Rows are points. Each copy is the shape, with its points in the same order, turned, moved and blurred by noise. Some copies are also mirrored. Which?

Shape:
[[ 19  17  13]
 [-40   2  -7]
 [  1 -27  22]
 [ -9 -11  19]
 [  3   5   6]
 [  0 -17 -40]
 [ 27 -47  -7]]
Copy 1:
[[  5  33  13]
 [-32 -12 -23]
 [ 22 -11   9]
 [  6 -12   1]
 [ -1  16  -6]
 [ 10   4 -60]
 [ 53  -5 -22]]
Copy 1 is: only turned
Copy 2 (7 x 3):
[[ 17  28   0]
 [-41  -5  10]
 [ 15 -22   9]
 [  2  -8  17]
 [  4  10   2]
 [-23  -7 -42]
 [ 24 -30 -31]]
Copy 2 is: only turned
Copy 3:
[[  8  12  21]
 [-38  -3 -23]
 [ -3 -33  12]
 [-15 -18   9]
 [ -3   1   6]
 [ 15  -6 -42]
 [ 35 -42 -10]]
Copy 3 is: only turned
Copy 4 (7 x 3):
[[ 15  16  -9]
 [ -9 -41 -19]
 [-18   0  27]
 [ -6  -8  13]
 [  6   2 -11]
 [-41   7 -33]
 [-46  33  15]]
Copy 4 is: mirrored

Shape, 7 rows:
[[-14   3 -20 -12]
 [-28  -9   5  11]
 [-24 -31 -17 -11]
 [ 32 -14 -45   7]
 [ 44 -10  23 -26]
 [-13  -7   5  -1]
 [-39  -8  14   3]]
Copy 1:
[[ -2  20 -24   3]
 [-12  -5   5  13]
 [-25  -5 -16 -11]
 [ 28 -12 -53 -27]
 [ 33  12  15 -49]
 [ -3   2   4  -2]
 [-20  -5  17  21]]
Copy 1 is: only turned
Copy 2 (7 x 4):
[[ 22  -2  11  10]
 [-10 -11   7  26]
 [ 13 -29 -17  13]
 [ 26  36 -36  -2]
 [-15  12  -5 -59]
 [ -2  -9   8   4]
 [ -8 -24  24  22]]
Copy 2 is: mirrored
Copy 3 (7 x 4):
[[-25 -14 -11   5]
 [-16   5  23  16]
 [-22 -34  15  14]
 [ 26 -32 -33   2]
 [ 10  -8   3 -60]
 [-17  -3  13   0]
 [-31   8  31  16]]
Copy 3 is: only turned
Copy 4:
[[-10 -31 -25  -9]
 [ -5 -16 -10  23]
 [ 15 -51 -12   9]
 [ 44 -14 -31 -34]
 [  6 -11  42 -42]
 [ -4 -20  -2   6]
 [-16 -23  -5  29]]
Copy 4 is: only turned

Shape (9 x 6):
[[  5  12  -6 -10   4  21]
 [ -9  16   4  -6   2 -25]
 [-12  -3  15  -5  -8   1]
 [ 10 -21   4  -1   2   2]
 [-39  -6 -26  -7 -22 -31]
 [-28   5   1  28 -13  13]
 [ 13  26 -11  25   3  26]
 [ -3  -4   7  -3  24   4]
 [ 19   0   2  -3  15  20]]
Copy 1, 9 rows:
[[  2   0  -6  -5  25  12]
 [  2   3 -13   6 -12 -18]
 [ -6 -13   2   5  -2  -5]
 [ 24 -23   4   2   0   2]
 [-12 -26 -47  10 -30   9]
 [-16  -3   2  27 -10  25]
 [  4  29   8   5  14  29]
 [ 15  -9   1  19  18  -9]
 [ 21   0   8  -2  28   1]]
Copy 1 is: only turned
Copy 2 (9 x 6):
[[ -7   9 -10   5 -15  -4]
 [ 32  12   4  -9  -2   8]
 [ 13 -12   1  -8 -11  17]
 [  1 -15 -10  -2  15  12]
 [ 60 -20 -11  10 -18   0]
 [  8 -27  22   7 -23  -6]
 [-16   4  16   7  -7 -30]
 [  2   7   1  15   3  20]
 [-18   9  -5   4   5  -1]]
Copy 2 is: mirrored
